Each row is a point. To make a cloud, some directions were put in groups of two or more. Within a group, all points are equally far from the middle, so they leave a hole (a ring in 2 directions, a hollow ball in 3). The other directions are filled evenly. Then the cloud was stretched, turned, moved and blurred a little. Count the holes, and give their numbers of directions, smallest first.

Cloud:
[[  6  31  -2]
 [ 26  21   2]
 [ 16 -58  -3]
 [-21  28  -7]
 [ 30  -5 -22]
 [-20   9  46]
 [ 23   1  46]
 [  2  16  48]
 [  6 -38  43]
 [ 40 -35  19]
 [-34   3  36]
 [ 24 -26 -30]
 [ 13  31   6]
 [ 15  28   0]
 [  1 -21 -37]
 [-11  15 -26]
 [-42 -16  16]
 [  2  11  50]
 [-34 -14 -21]]
Holes: 1 (3)

Cloud, 21 rows:
[[  1   0   0]
 [-25  -3  33]
 [-21   8  39]
 [-59 -24   7]
 [ -1 -36  -4]
 [  5  -9  28]
 [-55 -19   5]
 [ 32  34 -13]
 [ 17  47   5]
 [  8  27   4]
 [-34  21  33]
 [-29 -27 -11]
 [-38   4  13]
 [-33  16 -58]
 [ 48 -17 -21]
 [  1 -48 -22]
 [-16  26 -40]
 [-20  13  30]
 [  3  13 -18]
 [-22  10  46]
 [ -7   3  20]]
Holes: 0

Cloud, 28 rows:
[[ -7 -47  -9  34]
 [-23  -3  -6  10]
 [  1 -32  20   8]
 [ -4 -40 -10  12]
 [ -5 -34  13  10]
 [ 37 -31 -27 -15]
 [-13 -29 -26  45]
 [ 27 -45 -18   6]
 [-16 -34 -15  51]
 [ 20  -8  29 -14]
 [-15 -42  -3  50]
 [ 26 -55  -2  45]
 [  9 -45  -4  13]
 [-30  11  10 -16]
 [  4  10 -23  27]
 [ 32 -30  20  45]
 [  0  24  30  45]
 [ -8 -42 -16  24]
 [ 26  -4  43  36]
 [ 19  17  30  38]
 [ 25 -28  18  19]
 [  8   7 -14  42]
 [  0 -47  14  36]
 [-15 -26  25   9]
 [-21 -13  -7  -3]
 [ -6  22  30  50]
 [  2 -48 -17  18]
 [-17 -19 -17  42]]
Holes: 1 (2)

Cloud:
[[ -8   6  11  -5 -37   0]
 [-27 -33   0 -17 -26  17]
 [-40 -25   5   0  49 -13]
 [-47   8 -23 -22  17  44]
 [ -7 -32   4 -13  58 -23]
 [-22 -24  12  34 -11 -11]
 [ -8 -50  -8   4  -5  10]
 [ 39  -3  36  29  12 -11]
 [-28 -23 -12 -26  12 -48]
 [-46 -35 -17  -4  13  21]
 [ 20   7 -25 -40  16   0]
 [-12 -30  21 -20  42 -47]
 [-10 -39  -8  31  14   2]
 [ 35  17  29 -33  14   6]
 [-17  41  32   8  21  -7]
 [ 19  24  29  -3  48  13]
 [ -8 -50  -6   3   1  52]
 [-21  29  49  -8  -3  41]
 [ 39 -22  -8 -25  21 -30]
 [  3 -30  -4 -27  56   9]
 [-18 -11  47 -27 -24  14]
 [  3   9  -9 -28 -27  -4]
 [-17  12 -38 -12   5 -30]
 [ -3 -37 -10 -24  52  10]
 [-39 -20  39  -4  45  21]
 [ 20  21  40 -36  25  46]
 [ 14 -11   1  36  28  22]
 [-30  11  44 -39  13  11]
 [ 17  25  14 -38   2 -28]
 [ 11   5  -2  10  64  -4]
 [-11 -44  39 -37 -13  29]
 [ 40 -15   7 -33  19 -11]
 [-35  29  17   0  35 -21]
 [-51   1  -4  12  17  18]
 [ 19  -9 -32 -12  48 -15]
 [-17  -1  52 -15 -18  -3]
 [ 19  12 -33 -28  26 -26]
 [ -2 -48 -17   8   4  -8]
 [-11 -15  54 -13   4 -36]
 [-41 -27   8  -9  48  -1]
 [  5 -24  24  43  15  -3]
 [-14  38  27 -18  35  42]
 [-16 -19  43   7  48 -17]
 [-34   2 -21   5 -11  15]
 [  9 -39  47  -2  -9  34]
 [-10 -25  48  26   0   9]
 [  2 -14  -9  20  56  10]
 [  7   8  -2 -53 -17  48]
 [  1  40  -1  27  30  -2]
 [  9  10  26  10  44  55]
 [-10 -17  40  20  49 -32]
 [ 16 -31 -22  13  12  26]
 [-23   2  40  31  -7 -21]
 [-17 -49 -12   7  10  38]]
Holes: 2 (2, 3)

Cloud, 54 rows:
[[ -3  50  46  15  -9  27]
 [ 36  -1 -13  15 -23  17]
 [ 14   7  -8   5 -13 -45]
 [-42 -27  49  -9 -32   7]
 [-29  16 -43   4   8 -16]
 [ 30 -37 -17 -14  -4   7]
 [-25 -25 -17 -42 -22  11]
 [-60  -3   3  17   8 -23]
 [-26 -49  34 -19  -9 -36]
 [-18 -38 -21 -27  15  27]
 [-39   2 -18 -32 -25   7]
 [-21 -22 -14 -25  11  40]
 [-17 -44  11 -12 -52 -15]
 [ 24 -30  17 -26  19  -7]
 [-13 -46  32 -27  15 -21]
 [-33 -43 -28  -5 -24 -17]
 [-12  18  23 -27   6  44]
 [-61   8  27  16  -3  -6]
 [  5  34  36  46   9  14]
 [ 18 -34  14 -31  16 -17]
 [ 19 -28  36 -21  21  -2]
 [  1 -26  -9  33  16  48]
 [-24  18   6  29  47   5]
 [  8  13 -33  22  35  20]
 [  3  39  26   0 -45 -18]
 [  4  -4  13  49 -32   3]
 [  4  32  17  -3 -37 -36]
 [ 37 -14  -2 -17 -23  10]
 [-45  -3   0  -4 -37  24]
 [-34 -45 -25 -20  19 -13]
 [ -6 -49  -4 -33  -6 -33]
 [  3 -44   9 -38  16   1]
 [-18  31  54  -5   3  30]
 [-49 -21  -9  19  22 -25]
 [ 41   7 -10   5 -17  13]
 [  7 -41   8  32  31  17]
 [  1 -27  25  -5 -50 -28]
 [-20  33  48  -3  28   1]
 [-18 -18  -5 -54   0  -3]
 [ 20  34  -7 -10  22 -19]
 [-15  28  10 -21  20  40]
 [-21  33  24  -1   8  48]
 [-29 -55  39  -4   4 -12]
 [ 15  16  57  13 -35   4]
 [ 27   1 -13  31 -22  26]
 [-33  -7  48 -30  17 -15]
 [-12  26  61 -10 -18  27]
 [-10  51  42  10 -31  12]
 [  8 -44 -37  -4  -4   6]
 [-38  -9  13  17  35  28]
 [-23 -36  -1 -29 -48   1]
 [ -5  22  29  39   2 -34]
 [-37 -43 -23   7  -7 -31]
 [ 20 -18 -32  21  29  16]]
Holes: 2 (3, 3)

Cloud:
[[  6 -39  13  13 -21 -33  10 -19]
 [  0  34 -12 -32 -14 -31  10  35]
 [-27  42  11  36 -47   2  18  18]
 [-14 -13  38 -19 -49  26  18  32]
 [ 33 -30   0   3 -40 -15  20  -6]
 [  3  36 -12 -25  31   6  34  24]
 [-46  30  -7  -2   5 -20 -28 -30]
 [-16 -42   6  11 -53  17  -2  -3]
 [  2 -46 -11  24  21  15 -16 -10]
 [-18 -44 -24 -20 -24  25 -29  -9]
 [-25  18  -7 -16  41 -19   9 -30]
 [-39  12  22 -15 -40  -9 -40 -19]
 [-30  23  12  -7  22  54  18  34]
 [ 34 -14  18  42  31  -2  13  44]
 [ 22  -5 -37  -5 -34  59   5   9]
 [-28   1  -6 -24 -45   4 -49  -7]
 [-11  28  -2  51 -17 -52  12  12]
 [-33  19  18  13   0  56  29  31]
 [-40 -13 -34  32  16  32  12   8]
 [ 23 -15 -12 -12 -24 -19 -28 -21]
 [-39 -14 -40 -18 -50   3 -14   7]
 [-22  25  15 -18   9 -34  -6  48]
 [ 14  -8 -26  41 -16  17 -37  21]
 [ 13 -10  21  44 -36 -10 -28  27]
 [ 15 -33 -26 -27  15   9 -11  58]
 [  5 -37 -18 -24 -35   8  -7 -25]
 [  6  -7 -19  -6 -35 -29  54  13]
 [ -9  -9  -4   4 -58  -7  34  37]
 [-13  18  22   6  38  23 -14 -36]
 [ -4 -15 -23  46  12  18 -27  -4]
 [-23  -3  33   0 -31  10 -20  62]
 [  9  17 -32  -5 -24 -52  19 -12]
 [  6  35  23  40  -4  33  -1  49]
 [ 11   8 -22   7  33   5  -6 -37]
 [-28 -17 -33   8  17 -54 -11  18]
 [ -2  -5 -37 -11  11 -36  48  36]
 [-15  38  26 -10 -30 -31  -1 -20]
 [  9 -12  -4 -39  14  68  13  -2]
 [-16 -12  32 -42 -43  38   3  13]
 [-13 -25  34  36  -7 -33 -27  16]
 [-30   0  12 -25  12 -19 -29  49]
 [  9   9  20  56  39  -1   8  33]
 [ 10  42   0 -13  13   4  23 -32]
 [ 26  37  17 -14   3  36  27 -11]
 [-29  37  19   1  10 -34  -6  41]
 [ -2   6   0  10 -33 -21  62  15]
 [ 18  15 -17  14  21   7 -42  -6]
 [ 30  23  35  18 -16  33  -2  49]
 [ 25 -47   8  20  36  -2  16  35]
 [-14 -11  28  23 -58 -18  -5 -10]
 [-20  21  17  22  24   4  44  47]
 [-32  24  25  31  33  29 -31   7]
 [-33   8  -7 -36  21   3  27 -32]
 [ 14 -30  34  36  -5   8  -4 -20]
 [-34 -15 -37  22  16  32   8 -18]
 [-15 -35 -17 -16  -7  16 -47 -10]
 [ 13  19 -30  48 -13  22   8  45]
 [-27  25 -28  47 -25 -27   2  32]
 [-65  24  23  29  -4 -13 -21  11]
 [-70   1  23 -11  22   4   1  10]
 [-54 -13  15  17  27   2  39  19]
 [-13 -33 -25   6 -45  12 -15  46]
 [  9  22 -34  38  16 -26   6 -22]
 [-27   8 -34   6  36 -27  -2 -26]
 [ 22 -39 -19 -17   2 -26  30  48]
 [-19  27  37  10  -4 -51 -13  14]
 [  1  -2 -45   5  26  25  41  38]
 [ 17  -7 -30  29  54  -5  13  20]
 [-24  13 -38  41  20 -38  -1  20]
 [  3   5  14 -36  16 -39  -1  32]
 [  9 -36 -17  -3  20  20 -21 -25]
 [-10  11   8  10 -45 -14  50  29]
 [  2  -7 -29 -19   4 -42  45 -11]
 [-29  16  16  21  23  27  36  47]
 [-28 -18  43  18 -40  -7 -21 -15]
 [-13  31  34   9   9 -47  16  27]
 [-13 -61   8  -3   3 -16  23  -3]
 [-16 -23  50   0  24 -15 -29  20]
 [-11 -36  -7   4  -2 -23  20  65]
 [-32  43  11  22  32   3 -25  13]
 [  9   9 -34 -10   9  17  40 -33]
 [ -2 -12  -8 -35 -21 -28  -7 -33]
 [  9   7  39  -7  32  38  29 -21]
 [ 15 -36 -14  24  21  19   0  60]
 [ 11  18 -35  10 -26 -51  26  30]
 [-16   8  20 -32 -26 -23 -11 -35]
 [ 33 -21 -24 -41 -23   1  18  39]
 [ 15 -18  51 -26 -26  21  27  14]]
Holes: 3 (2, 2, 4)

Cloud:
[[ 22 -13   0  11 -48   8  30  23]
 [ 19 -19 -46 -16  -7  15 -17  -1]
 [-35  21  20  -8  -9   9  -4  41]
 [  1  -6 -20 -14 -15   2  18  49]
 [ -6 -13  51 -32   8 -47  13 -28]
 [ 26  -8 -27  39 -12   2 -36  -8]
 [ -1   8   9  56  -9 -15 -51 -16]
 [-43  12  65  -1 -42 -11 -14  13]
 [ -2 -50   2  17 -57  -6  -7   4]
 [-46  29 -22  19   5 -14  17  11]
 [  0  55   3  13 -19   8   1  10]
 [  4  16   8 -28  44   5  25 -25]
 [ 22  15 -58 -15  -2   0 -11 -16]
 [ 17   7 -16  16  25 -13  27  -1]
 [-22  -1 -29   9 -31 -20 -16 -38]
 [ 20   2 -15  21 -31 -25 -59 -26]
 [  2   8  -4 -28 -25   1  22  32]
 [-43 -48 -15   0   9 -35 -38  26]
 [ 17 -15  -6  39 -37 -26  40   6]
 [-17 -23  29  16   5 -40 -40 -16]
 [ -1  19 -25 -11 -33 -36 -10  32]
 [ 42  11  13  11 -21 -47  -4  17]
 [  2  -1 -14  48 -21   0  16 -15]
 [ -6  -4  -2 -28 -34 -37  25  16]
 [-40  26   9  12  -2 -16  29  -5]
 [ 54  -8  38  33 -30 -38  19   3]
 [-31 -29  33  18  -6 -54   5  23]
 [ 35  -3  -5 -15  22 -35  13  23]
 [ -7 -47  34  16 -31 -20 -46 -13]
 [  7   9 -14 -24  -3  31 -27   9]
 [  7  18 -49 -12 -30   6 -29  -6]
 [-36  10  18  47 -33 -49 -20  23]
 [ 10  21  -8   6  -2 -30  -1  57]
 [  0 -20   4  36 -28 -18 -52 -32]
 [-15 -68   6  17 -44   1  22 -19]
 [-14   4   8  36 -22 -52 -19 -16]
 [-32  52 -19  12  14 -12   0  19]
 [-29  14  26  -6 -28  19  38 -25]
 [ 50  10  -6   3  -8  -2 -13 -17]
 [ 34 -48  -9 -12  -6 -17  24 -42]
 [  3 -46 -10  26 -51 -10  43 -36]
 [ 25   4 -30  17 -14 -33 -48 -14]
 [-20  -2  42 -20 -16 -52  37 -17]
 [-53  20 -23   1  -6  13  -1 -24]
 [ 17  48   2  16   0   4   3  -4]
 [-18   0  15  31  -4  21 -53   0]
 [  5  15 -23  24   4  27 -50   8]
 [-11  -9  15 -60   7  -8  19  29]
 [-11 -12  58 -27 -30 -49   3  12]
 [-31 -33  69  17 -17 -12 -11  18]
 [-40  -1  35   2  -1 -23  53  14]
 [ -7 -42  -1 -32 -27   1   6 -39]
 [-12  -7 -10  22   3 -49 -36 -17]
 [ 28  -4  14 -22 -13  28 -17  -5]
 [-30   7   8  34 -30  18 -19  29]
 [-63  35 -11 -25  -6 -14 -16  27]
 [  3   8 -15 -18 -13  15 -43  42]
 [ 11 -19   9  36 -18 -40  43  11]
 [-28 -19  16 -50 -23 -10  18   9]
 [ 43  19  11 -18  15 -16 -13  -3]
 [-23  34  33   8  18 -20 -49 -22]
 [-57 -39  -7  -4   5 -26 -41  19]
 [-33   1  29 -48  15   2 -26  11]
 [ -8 -14   9  28   6 -47 -26  48]
 [-19  36  37  14  -9 -42 -54 -25]
 [-19  52  28  23  16 -20 -52  -6]
 [ -7  30 -32 -24  -5  28  -2  -9]
 [-11   8  53  10 -27  38  -9 -21]
 [ -2 -29  63  23 -35  -8 -20 -56]
 [-37  16  -6  24   1  12 -50 -23]
 [ -4 -10 -74 -33  -3  13 -20   8]
 [  6  -7 -10 -18 -21  11  -8  41]
 [-25 -16  15 -30  33  19   7  14]
 [ 12  10 -28  31 -29  26 -27  14]
 [-12  39 -25 -21  32 -23  11  47]
 [-15 -30  35  37 -44   9  19 -50]
 [-28  25 -25 -26  -4  23  29   2]
 [ -6   0  53  38 -29 -11  -9 -53]]
Holes: 2 (3, 3)
